Rows are points. Any point is a mix of the corners, with weights that add up to 1. It lies inside the corners' shape when no weight is negative. Say inside or outside, and name the corners with a negative weight.
In the rows, zero is written as 128.

Corners:
(1): [176 166]
(2): [181 103]
(3): [ 58 120]
Points:
[114 119] -> inside
[159 177] -> outside (2)
[189 164] -> outside (3)
[112 127] -> inside
[171 159] -> inside
[ 82 112] -> outside (1)
[107 149] -> outside (2)

Corners:
(1): [119  75 206  95 101 142]
(2): [128 185 167 138  60  63]
(3): [ 57 175 215 138 160  85]
(4): [160 118  87 140 106  86]
(5): [181 165 158 155 119  65]
(6): [153 111 117 163  98 140]
(7): [161  91  75  69 173 235]
Points:
[150 160 160 134  70  89] -> outside (3, 4)
[115 152 192 140  86  85] -> outside (4, 7)
[163 117 132 129 107 117] -> outside (3)
[124 134 149 104 144 140] -> outside (6)
[137 144 157 119 104 105] -> outside (6)
[192 142  74 157  91 100] -> outside (1, 3)
[150 133 125 133 123 104] -> inside
[121 122 189 140  90  95] -> outside (7)

Corners:
(1): [143 183  97 102 181 108 200 135 134 134  21]
(2): [148 194 249 164  68 162 105  96  77 162  30]
(3): [132 114 133 131 157  76  32  79 109 128 124]
(4): [ 97 115 109 162 146 113 112 129 174 132 154]
(5): [123 183 114 113 165 117 162 121 177  93 164]
(6): [207 200 178 161  69 141 155 156  51 119  39]
(7): [119  64 207 117 158  89  86  74 109 143 189]
(8): [ 86 132 140  88 150 113 108 127 120 143 173]
(9): [102 144 120 115 209 128 121 164 140  85 149]
(10): [100 136 171 161  89  95 106  53  56 110 118]
(11): [142 232 178 170 113 160 143 101  74 168 127]
(12): [136 142  49  96 178 173 154 114 151  94 158]
Points:
[148 169 159 142 128 141 113 123 103 130 123] -> outside (1, 10)
[126 172 146 129 140 124 138 111 135 115 129] -> inside
[116 136 117 133 151 121 119 118 141 125 136] -> inside
[123 156 172 137 121 125 114 102  97 135 110] -> inside
[144 154 155 126 129 132 102 111  79 122 121] -> outside (1, 4, 5)

Corners:
(1): [149 131 129 135 138 162 116 131 136 150 109 139 107 141]
(2): [135  98 131 143 170 142 125 151 108 164 216 103 127 118]
(3): [ 96 106 126 129 122 174 131 114  96  61 129 158 118 141]
(4): [133 103 159 143 149 127 138 142 144 143 127 128 126 127]
(5): [149 185 135 112 129 138 110 136 130 145 149 139 134 120]
(6): [132 102 119 141 156 116 134 101 141 122 178 139 121 110]
(7): [148 117 119 133 137 120 148 124 135  93 100 120 117 147]
(8): [117 144 149  97 136 149 146 118 150 139 138 111  85 132]
(9): [  7  77 123  89 136 124 144  96 143 152 152 120 118 148]
(10): [156 123 129 129 124 118  93 166 122 141 149 116 123 110]
(11): [132 115 122 125 132 179 137 117 148  80 119 146 125 145]
(12): [137  91 157 125 140 137 129 117 129 172 166 106 140 124]
(13): [149  94 124  98 140 120 138 119 145 144 126 145 129 111]
(14): [131 116 141 122 169 149 128 114 133 185 164  94 123 104]
(15): [150 140 134 133  95 130 137 143 142 140 105 128 122 119]
Points:
[110 126 125 123 119 148 142 110 135  77 104 162 112 142] -> outside (2, 10, 12, 14)
[164 121 137 130 154 132 121 139 136 153 162 117 122 115] -> outside (3, 9, 15)
[114 120 134 122 127 133 134 121 137 129 136 124 121 129] -> outside (1, 2, 13)
[124 122 139 116 130 143 133 123 137 135 124 123 117 132] -> outside (2, 6)
